Each row is a point. A path goes straight from each point to the next, and from the last back to the first. The post is the endless flat space through its rows: a point in 2 columns, a line in 3, a plane in 4, and so on, so that a path can go around it. Count how often the path circles the post. Going back the other way cancels.
(in the rows, 128 means zero)

Post (2 x 3):
[[128 106 126]
 [105 158 143]]
Path (32 x 3):
[[ 98 103 132]
 [130 106 138]
 [138 186 167]
 [130 157 143]
 [163  86 155]
 [ 87 131 159]
 [ 82 112 118]
 [ 94 142 106]
 [156 101  95]
 [135 163 146]
 [141  85 151]
 [103 138 147]
 [ 74 144 115]
 [114 136 112]
 [ 89 141 113]
 [101 121 131]
 [125 111 172]
 [113 143 160]
 [ 76 150 153]
 [ 86 128 109]
 [101 103  85]
 [126 123 105]
 [148 151 126]
 [114 160 154]
 [ 82 143 171]
 [ 83  77 116]
 [ 80 157  99]
 [108 172 132]
 [144 191 157]
 [125 136 181]
 [ 91 162 156]
 [ 96 110 119]]
Times around: 3

Post (5 x 6):
[[109  83 142 115 118 151]
 [149  91 141 131 173  92]
 [127 141  97 159 154  97]
 [131 152 133 133  97 135]
 [140 153 142 156  79 162]]
Path, 26 rows:
[[104 110 109 135 141 136]
 [133 169 131 122 139 114]
 [117 129 105 102  77 180]
 [142 127 108 125 115 107]
 [109 114 136 127 107 126]
 [124 123 144 178 139 139]
 [121  85 160  94 134 139]
 [151 144 122 127  98 152]
 [114 196  78 142  78 105]
 [195 122 182 151 105 106]
 [111 167  93 106  69 114]
 [172  86 195 134 128  96]
 [125 140 127 137 157  84]
 [118 152 107 147 111 145]
 [162 157 103 154 122 137]
 [125 154 110 136  94 131]
 [125  48 128 154 192 101]
 [ 99 139 125  91 124 107]
 [152 206 118 139  93 146]
 [151  84 143 110 132 146]
 [ 99 128  99 117  75 131]
 [121 102 150 175 111 153]
 [112  96 151 141 128 143]
 [101  40 168 130 133 140]
 [127  71 132 146 123 125]
 [116  79 110 120 114 174]]
Times around: 3

Post (7 x 8):
[[ 64  67 124  93 143 117 178 101]
 [121 112 108 164 144 116 142 129]
 [150 138 145 143 141 125 113 118]
 [137 146 129 141  85 102 117 126]
 [150 144 122 123 129 110 113 101]
 [127 178 125 151 119 118 146 130]
 [145 137 119 176 157 163  73 158]]
Path (29 x 8):
[[127 103  95 136 160 137 160 105]
 [101 104 115 154 127 136 140 103]
 [100 171 153 200 129  98 177 140]
 [107 164 142 171 163 108 168 143]
 [123 155 112 102 105 116 120 118]
 [153 150  87 200  88 133 100 180]
 [138 136 126 120 106 123 147  80]
 [122 107 151 135 126 138  92  97]
 [106 170  85 146  92  61 139 124]
 [113 145 118 116 115 109 120 145]
 [142 137 140 146 151 137 132 159]
 [104 129 111 101 130 133 194  95]
 [152 112 112 142 102 104 112  75]
 [122 143  97 164 141 111 100 115]
 [160 164 129 175 106  86  88 137]
 [ 77  30 126  85 144  94 164 110]
 [148 145 116 145 136 143 139 135]
 [150 188  98 178 126 113 175 109]
 [ 90 144 136 135 138 171 104 136]
 [105 195 126 122 130 107 131 104]
 [ 89 117  93 143 154  74 180 129]
 [147 214 122 170 112  93 159 145]
 [118 135 125 126  93 126 115 156]
 [180 100  75 167 139 135  81 108]
 [119  91 115 146 126 120 116  87]
 [ 92 138 151 138 141 119 160 110]
 [134 122 114 153 138  98 122 124]
 [134 186 111 127  70 112 104 158]
 [160 163  76 176 147 141 106 164]]
Times around: 5

Post, 10 rows:
[[122 128 129 147 134 127 118 129 122 141  90]
 [112 133 102 147 122 106 116 132 132 121 149]
 [103  87 107  86 136 126 117  89  56 124 147]
 [132 169 109 104 101 106 199 165 116  81 176]
 [ 94 125 128 117 128 114 140 128 125 112 143]
 [131 108 151 100 142 137 191 168 141 159 140]
 [136 142 147 141 110 131  93 105 139 157 114]
 [120 120 122 137 118 135 134 107 120 108 133]
 [121 137 129 134 147 142 118 122 122 132 126]
 [147 145 135 116 153 135 113 143 135  67 124]]
Path, 27 rows:
[[126 125 168 125 141 173  95 112 160 137  54]
 [154 142 160 126 124 184  92 102 168  91 106]
 [157 188 125 105 139 147 111 117 123 132 123]
 [101 123  94 120 156 112 156 108 108  62 145]
 [104 176 120 138 119 108 130 104 122 178  87]
 [118 123  93  91 121 105 181 132  93  98 202]
 [146 109 164 129 176 169  66 100 161  58 147]
 [118 100 141 169  56 122 183 112 139 147 196]
 [120 136 119 119 151 104 132 114  84 119 142]
 [154 206 122 109 162 112  90 146 178  54 139]
 [121 122  97  80 118 123 119 112 121  59 175]
 [ 94 141  93 118 112 103 156 154  94 152 173]
 [146 102 148 140  61 111 156 119 123 108 147]
 [158 160  98 160 127 134 170 138  97  66 108]
 [127 120 102  92 163 117 144 133 108 163 146]
 [137 128 108 127 115 131 139 122 107 160 100]
 [ 99  87 131 106 129 149 172 158 108 113 131]
 [118 124 138  92 170 156 129 129 112 121 119]
 [ 98 136  80 137 164 140 151 117 136 140 135]
 [112  83 134  97 140 133 156 104 137  77 168]
 [177 131 109 108 124 148 117 109 148  57 178]
 [142 179 139 109 158 132 131 184 139 122 135]
 [136 112 168 148 117 134 120 158 143 104 111]
 [117 111  91 121 119 123 240 143  62  87 168]
 [147 148 146 134 115 107  88 153 132 124 159]
 [111 127 108 115 178 103 141 149 107  67 147]
 [133 112  71 102 127 147 172  81  62 140 156]]
Times around: 2

Post (11 x 12):
[[127 152 154 124 114 138 141 100 123 126 101 116]
 [160 172 107 125 165 155 169 143 142 147 186 135]
 [156 149 128 169 114 107 123  97  91 113 138  53]
 [ 90 119 112 181  87 135 111 114 123 101 110 115]
 [121 113 117 132  96 120 104 113 132 123  90 162]
 [178  73 160 145 101 123 156 108 128 144 144 156]
 [ 92 121 126 109 139 149 141 130 146 119 156 152]
 [134 134 114 117 104 128 132 153 138 134 125 109]
 [124 127 149 128  94 108 120 121 135 117 127 166]
 [150 167 165 112 147 152 113 109 149  89 100 150]
 [140 132 114 111 121 168 147 149 117 149 156 137]]
Path (26 x 12):
[[175 104 120 159  67  77  68 149 152  99 121 155]
 [181 100 122 109 115 123 113 125 115 158 134 137]
 [118 102 117 141 101  99 164 138 159 153 123 131]
 [ 72 142 130 134  96 133 158 142 138 114 125 131]
 [116  90 153 180 101 156 177 124 161 102 137 129]
 [101 136 141 140 115 101 162 143 190 121 118 159]
 [219 109 143 152 160 102  93 106 115  72 151 108]
 [144 164 111 145 118 100 141  91 130 102 105 105]
 [109 146 104 128 126 152  92 126 107  67 166 161]
 [108 122 126 136 113 147 133 142 130  92 106 152]
 [177 124 144 155  86  79 132 132 108 113  99 121]
 [195 160 164 146 111 161 123 115  76  96 166  87]
 [127 121 153 167  79 180 105  89 104  95 157 165]
 [160 146 187 105 142 152 146  83 134  77 135 135]
 [183 102  80  76 107  68 141 177 129 176 155 136]
 [147 119 123 175  93 112 100 106  81 117 117 124]
 [128  98 213 136 112 190 128  95 118  92 118 166]
 [ 77 153 136 100 141 139 158 137 176 151 175 168]
 [137 117 165 142  86 132 152  84 129 152 167 159]
 [145 140 141 108 146 113 121 105 145 152  83 118]
 [190  88 130 140 155 109 164 154 138 144 155  91]
 [156 186  90 138 142 137 134  83  75 137  99 129]
 [187 119 111 199 121  89 114  67  85 103 172  66]
 [ 77 116 138 110 107 138 155 123 135 140 159 129]
 [152 140 144  86 130 103 127 106 137 160 118 146]
 [153  84 124 102  92 164  95 140  99 138 165 100]]
Times around: 1

Post (17 x 18):
[[114 108  83 128 100 157 123 126 112 138 127 190 118 156 141 114 121 125]
 [151 158 127 141 151 174 121 138 116 122 134 151 103 117  91 131 133 126]
 [116  83 115 131 110 105 156 159 115 138 149 151 142 170 124 118 146 144]
 [ 78 127 123 148 141 105 121 155  99 160 157 155 171 144 133 133 122 121]
 [150 143 107 119 112  92 105 132 110 137 124  96 171 176  97 139 100 160]
 [158  95 114 133 130 111 104 103  81 119 117 145 124 115 135 145  87 135]
 [105 147 106  65 122  95 133  93 148  98 108 167 114 161  94 133 143 109]
 [119  77 134 135 135 107 103 164 122 163 144 148 153  80 108 104  98 113]
 [136 123 144  75  84 151 157 118 127  77  85 146 135 155  93 115 134 124]
 [103 101  81 133 180 107  93 142 140 138 152 127 143 120 110  93 146 130]
 [121 129 114 136 123 120 125 137 133 117 125 160 167 134  78 183 137 117]
 [152 130 144 143 140 184 116 148 144 116 130 154 170 173 129 157 133  74]
 [129  92 113 154 129 136 130 108 132 101 178 133 130 139 148 110 135  79]
 [159 124 151 139 105 112 126  93 113 140 135 120 125 152 104  81 177 136]
 [149 138  79 156 145 120 173  96 121 132 132 125 140 143 128 119 114 126]
 [122  98 113 106 127  86 104 125 155 115 113 144 127  92 153 112 102 134]
 [143  78 123  83  93 129 108 153 105 123 130 126 147 130 114 148 151 110]]
Path (29 x 18):
[[ 99  86 145 121  94 158 116 107 130 130 108 142 164 111 133  70 169 110]
 [140  79 108 199 151 122 107 141 153 122 141 159 121  66  82 152 130 151]
 [131  96 191 144 133 125  95 137 157 170 138 135 138 107 106  99 134  81]
 [122  54 130 199 130 187 126 171  89 158 170 195 149 156 111 120 123 143]
 [122 119  79 116 158 123 138 190  99 172 146 153 154 164 107 103  99 168]
 [159 100 101 125  95  97  72 112 101 138 112 158 145 116  80 114  81 127]
 [112 157 125 161 143 133 120 158 156 127 133 189 141 191 138 150 135  81]
 [ 79  89 111 104 109  98 147 151 111 103 120 149 112 162 100 144 119 142]
 [113 132 122 142 112 120  98 137  77 171 171 101 157 160 123  98 110  85]
 [126 142 128  63  87  87 160  85 115 128 116 123 112 175 102 150 142  91]
 [ 98 140 117  86 101 115 140 130 119 122 120 138 135 165 137 117 123 154]
 [137  95 117 181 118 149 152 126 138  80 180 186 115  80 103 114 136 131]
 [161 161 118 122 125 110  96 133 135 106 130 153 142 160  69 109  89 121]
 [147 137  73 122 104 134 149 159 154 165  97 141 169 152 110 130 120 122]
 [146  92 175 163 116 173 111 143  57 101 145 120 156 145 121 130  87  95]
 [102 144 134 145 151 177 130 178 116 122 106 180 149 160 125 128  70  90]
 [124 109 133 126  88 143 104 111  59 136 142 130 137 109 104 150 123  87]
 [ 79 136 128 103 135 105 180 159 138 138 142 133 132 167 111 134 147 132]
 [ 89 126  84  88 130 100 162 127 116 127 154 161 135 196 116 150 131 124]
 [149 156 157  96 106 103  55  95 176 100 130 109 195 105 108  84 118  74]
 [128  81  54 151 196 116 124 132  38 140 172 112 115 102 202 125 138 125]
 [140 123 179 187 158 122 143 123 124  99 152 153 117 146 144 131  89  95]
 [154 162 108 147 141 160  97 111 139 163 121 146 125 175 147 116 116 114]
 [ 92 125 159  35  64 120 120 125 138 115  82 137 185 136 106 123 111  95]
 [168  81 133 154 159 130 158 156  82 130 161 173 135  69  90 159 139 149]
 [135  87  84 109  76 129 108 132 135  85 132 147 184 109  79 107 113 146]
 [ 82 165  85 149 117 134 169 119 136  59 195 154 147 163 151 143 126  46]
 [127  95 130 141 107 157 109 131  81 116 123 178 112 106 126 127 113  91]
 [180 105 114 103  72 144  96 109  74 134  73 164 119 109  88 203 129 137]]
Times around: 4

Post (17 x 18):
[[124 124 129 125 121  96 107 105 170  93 175 111 129 114 123 126 121 149]
 [147  86 134 131 142 151 156 158 109 105 177 135 118 124 111 135 119 139]
 [122  91 123 109 118 153  93 124 132 140 107 161 141 158 104 130 173 172]
 [144  74 205 143 101 103 145 189 174 137 131 122 140 115 132 124 138  73]
 [126  65 116 112  94 139 150 159 172 143 117 155 114 110 100 144 140 137]
 [118 180 146 131 104 130 121 132 133 135 100 151 142 130 157 154 120 125]
 [176 161 129 135 109 132 189 146 133 129 137  96 116 157 116 113 140 152]
 [151 169 154 144 173 142 136 143 143 150 173  76 106 119  87 107 179 113]
 [158  89 123 170 110 158 109 108 142 138 108 145 131 143 106 125 188 116]
 [155 191 104 136 167 131 137 123 123 177 134 134 120 128 131 150 184 159]
 [164 164 161 146  89  98  97 108 109 145 108 122  95 145 141 117 130 127]
 [165 149 149 152 163 128 166 111 127 112 137 124 115  96  82 155 116 140]
 [155 180 164 154 167 130 139 164 150 100 150 146 127 127 127  97  92 138]
 [123 125 124 167 136 107 116 148 116 179 109 145 151  87 112 150 155 124]
 [153 112 183 130 143 128  91 134 165  83 112  84 117  81 120 129 130 107]
 [135 152  98 135 144 114 113  95 132 115 103 158 109 166 134 139  82 167]
 [146 111 114  98 120 133 132 123 108 189 129 132 146  89 120 103 158 121]]
Path (24 x 18):
[[183 141 143 160 150 125 170 146 185 133 133 139  92 113  86 132 138  92]
 [203 147 158 138 152 129 170 124 150  92  79  73 122 140 148 103 127 110]
 [146 124 159 129 149 132 151  96 139 116 142  84 109 119 115 154 155 141]
 [142 103 155 150 164 157 117 124 139 202 141 106 122 118 102 128 162  83]
 [130 171  80 111 171 192 152 108 142 151  99 114  91 118  91 127 166 167]
 [153 133  92 115  61 115 173 171 165 182 107 109  92 129 103  93 176 127]
 [159 101 151  97 156 154 104 149 131  72 152 134 160 114 134 127 140 135]
 [148  88 125 126 139 132 126 144 125 174 128 123 110 186 130 128 105 136]
 [153 152 156 155 132 180 165 158 142 137 132 102  86 120 130 107 112 109]
 [127 132 127 182 116  90 152 144 128 132 107 106 135 111 125 123 124 113]
 [145 129  91 133 185 139 149 145 117  98 184  88  79 113 108 129 101 111]
 [172 168 123 174 116 127 103 133 163 182 132 152 110  96  88 106 155 137]
 [173  93  74 135 107 188 140  76 179 145 109  93 117 116  92 104 177 115]
 [141 101 177  99 105 149  64 111 141 107  52 140 129 108 150 138 145 136]
 [106  96 105 165  97  74  83 112 131 163  95 136 111  73 109 170 154 100]
 [137 113 106 125 145 116 136 125 141  71 174  97 175 146 117 129 142 167]
 [138 144 154 146 167 145 122 149 108 116 128 157 122 161 140 116 118 122]
 [ 70 117 220 130  92 110  83 105 178 103 129 184 165 110 105 141  97 139]
 [123  88 102 116 136 184 113 197 115 161 166 146  96 156 110 128 125 145]
 [173  53 100 147 140 131 132  89 126 128 126 168  99 133  80 162 124 129]
 [144 151 172 152  93 127 163 147 134 104 173 110 134 192 104  78 140 116]
 [139  99 136 128 124 235 167 136 130  72  86 109 113 203 116  94 132 138]
 [124 134 175 105 162 110 146 176 162 160 178 138 141 114 142 164 122 175]
 [155 129 161 118 162 102  86 126 157 119 125 128 105  94  91 187 147 194]]
Times around: 0

Post:
[[115 125 118 146 150 125 133 122 133 149 141 162 144 152 170 138 131 145]
 [163  92 120 112 165 150 154 119 131 129 145 178 110 183  96 161 148 139]
 [134 145 103 112 111 122  93 122 105 145 165 101 124 168 129  92 137 151]
 [176 124 100 157 117 141 134  82 164 154 125 108 130 134 118  91 178 139]
 [123 116  98 115 154 117 115 169 118 127 114 111 158  97 100 144  61 100]
 [120 160 107 138 142 134 128 140  93 121 128  98 170 164  85 100  63 142]
 [120  59 112 136 126 142 154 120 139 132  98 174 150 102  93 128 108 163]
 [ 99 149 140 124  87 114 101 104 140 153 141 127 173 133 127 120 123 126]
 [138 106 153 146 134 135 175  93 108 167 156 155 128 104 176 136 134 127]
 [104  78 122 135 137 179 145 111 155 150  97 136 141  64 138 160 132  98]
 [184 110 164 133 136 140  95  82 139 143 144 129 125 101 121 127 153 156]
 [147 106 126 177 134 138 138 140 142 156 160 103 102 132 153  99 127 100]
 [168 104 125 154 136 127 142  90  88  93  95 113  97 128 137 124  94 120]
 [ 91 119  94 116 124 117 170 114 122  96 102 110  72 119 123 205 128 146]
 [133 150 155 115 152 134 121  96 146 160 150 168  95 117 109 128 186 113]
 [150 120  80 113 152 166 155 131 159 161 113 162  94 140 100 152 116 135]
 [141  78 126 117 113 108 126 174 131 130 101  86 124 163 122  92 118 170]]
Path:
[[153 133 135 107 142 108 112 126  95 146 132 102  78 131 130 139 129 143]
 [176  72 145 160 163 175 116 108 122 132 150 155 100 111 125 160 167 138]
 [ 86 102 123 148 156 170 182 186 152 144 165 159 130 117 110 101 163  94]
 [145 104 122  85 176 137 128 129 126  83  88  97 110  91 122 159 119 132]
 [138 121 100  77 111 171 140 143 149 155 115  86 126 116 118 145 131 115]
 [142 150  85 127  47 156 123  82 127 162 141  86 107 133 133 112 140 131]
 [115 118 147 163  94 121 124  96 128 165 129 128 164 103 140  93 124 156]
 [120 121 104 114 125 146  97  75 130 176 111  80 122  39 133 146 123 113]
 [160 113 148 152 195  57 140 134 139  93  92 123  76 135 148 131 130 152]
 [144 160 125 131 160 163 175  95  85 144 173 162 157 102  96  44 102 144]
 [117 125 107 119 162 182 122 167  85 149 182 175 122 142 146 116 121 187]
 [108 117 135 139 122 148 147 169  93 131 140  83 157 125 139 127 135  96]
 [177  50  91 101 170 159 125 145 116 128 156 162  67  77 107 112 130 142]
 [109 126  58 120 100 144 102 103 148 148  98  78 101  58 178 133 111 136]
 [162  95 105 127 133 137 106  75 161 143 138 137 109 141 104 128 192 150]
 [154  71 145 152 118 101  87  93 141 160  90 147 153 111 121 113 150 118]
 [167 102 107 130 106 169 117  93 118 131  99  94 136 123 114 118 145 100]
 [145 137  56 109 139 183 120 125 111 152 152 158 207 114 156 127 101 114]
 [142 112 106 117 130 169 129 130 149 131 184 107 155 144 115 145  96 221]
 [150 145 110 124 118  88 164  68 128 171 147 182  84 216 161 118 141 169]
 [ 89  98 133 139 114 138 100 125 123 158 120 100 137 138 132  96 134 154]
 [148  75 103 137 157 114 206 140 104 158 118 204  89  97 132 170 155 185]
 [147 151 110 134 119 157 112 116 129 122 124 114 173 176  95 130  94 133]
 [145 141 151  98  91 158 153  96 149 140 115 122 106 134  77 102 130 152]
 [131 102  81 150 170 143 156 123 180 111 131 139  76 115 114 179 125 158]
 [144 153 141 120 179 116 191 159 115 112 137 131 170 164  91 121 112 154]
 [133  83 191 111 126  91 129 130 139 171 116 214 146 120 190 139 147 183]
 [117 156 130 154 172 147 159 110 112 118 127 127 105 128  91 157 133 141]
 [159 134 132 140 154 123 168  83  94 146 121  97 105 146 165 126 159 134]
 [126  75 110 100 145 142 103 129 145 161  98 150 102 119 112 117  89 156]]
Times around: 1

Post (17 x 18):
[[ 95 129 158 160 124 147 145 119 115 116 110  72 139 111 125 128 138 133]
 [145 167 109 106 152 164 110  99  92 158 100 125 127 143 136 126 165 139]
 [ 91 138 127 125 126 106 115 122  99 134 124 112  97 134 137 145 139  81]
 [134 102 178 108 131 140 113 152 135 152 115 134 157  86 132 112 131 104]
 [122 121 100  97 128 107  90 144 164  63 142 166 113 140 101 111 146 178]
 [128 174  74  78 139 134 116 116  78 150 166 146 148 140 110 150 177 146]
 [145 168  90  80 149 152 144 138  99 191 111  95 140 120 125  93 148 130]
 [119 118 136 111  94 146 141 124 130 115 120 102 131 121 178 138 118 100]
 [124 125 107 110 150 105 131 136 114 164 114  86 150 139 128 126 178 148]
 [127 134  91 127 123 148 111 123  63 177 100 123 141 101 135 151 121 101]
 [154 130 141 113 149 119 155 121 119 151 105 131 129  85 145 132 138  69]
 [110 137 155 126 166 145 149 136 127 162  95 141 133 121 143 136 120 120]
 [159  83 119  90 166 126 106 130 202  91 171 111 112 172 128 158 108 149]
 [173 127 135 115 114 120 127 149 156  98 143 135 108 151 113 136 150 151]
 [141 133  85 107 128 144 122 141 135 157 142 148 139 130 125 100 199 129]
 [172 129 128 113 128 102  78 148 198  67 185 142 135 152 131 114 103 162]
 [144 106 158 118 110 143 144  95 134 150 110 155 127 123 152 106 106  82]]
Path, 28 rows:
[[122  65 147 108 182 129 193 106 162 159 115  84 135 140 130 137 180 126]
 [190  99 106  37 139 123 138 119 155 195 100 164 110 130 158 140  91 122]
 [ 83 156 192 150 135  91  71  92 156  90 130 186 110 148  73 108 123 140]
 [126 167 107 112 153 127  98 110  91 136 110 131 117 128 133 136 113 103]
 [145 127 157 108 140 130 127 158 113 164 105 135  78 140  95 118 175  89]
 [128 110 126 171 158 127 149 137 146 117 139  42  90 180 155 184 181 139]
 [166 152 148 107 127 152 150 123 140 173  90 139 120 115 141 106 143 142]
 [138 142  77 106 145 166  91 131 101 194  96 180 153 123  93 155 148 157]
 [ 98 140 151  93 168 110 141 141 141 143 143 108 119 130 110 155 139 141]
 [132 117 118  41 168  97 104 159 119 180 132 107 146 141 112 153 171 165]
 [120 194 129  92  94  66 158 106 100 138 135 117 124  87 153 138 161  48]
 [173 145  63  56 130 143 106 125 168 106 153 160 124 142 113  91  85 107]
 [134 142 132 123 197 102  90 175 129 119 176 106 154  83 100 152 160 107]
 [108 136 128  98 198 124 118 116 148 124 135 112 144 122 106  84 145 153]
 [ 89 107 151  84 121 156 126 160 147 137 138  97 105 146 108 112 172 168]
 [167 160  70 109 110 186  71  99 109 150 113 127 142 114 131 126  60 147]
 [130 165  68 108  78 192 120 135 113 128 157 145 146 126 145 119 130 110]
 [162 107 126  84 137 175 132 132 130  98 118 107 141 125 138 161 176 149]
 [ 70 131 120 129 185 140 117 125 102 123 120 106 131 128 132 157 155 148]
 [111 148 126 161 131 165 159 102  73 115  85  92 123 121 125 154 179 161]
 [ 52 104 137 116 131 155 157 143  95 139 133 138 151 118 101 139 147 120]
 [172 133  90  58 124 163 161 144 134 151  97  83 139 123 162 115  82 107]
 [168 120 118 127 109 138 154 157 171  80 178  99  83 129 139  85 138  69]
 [ 85 107 137  91 118 136 102 145  98 106 144  81 127 106 152 158 109 131]
 [194 102 160  98  86 157  99 105 181 129 141 140 131 128 133  67 117 143]
 [131 163 130 106 144 131 109 117 141 165 112 118 137  96 147 103 111  80]
 [119 130  59  60 134  92 100 136 128 190 144 140 125 126 125 133 154 119]
 [157 133 138  97 153 118 140 109 153 181 168  98  89 163 167 144 133  79]]
Times around: 3
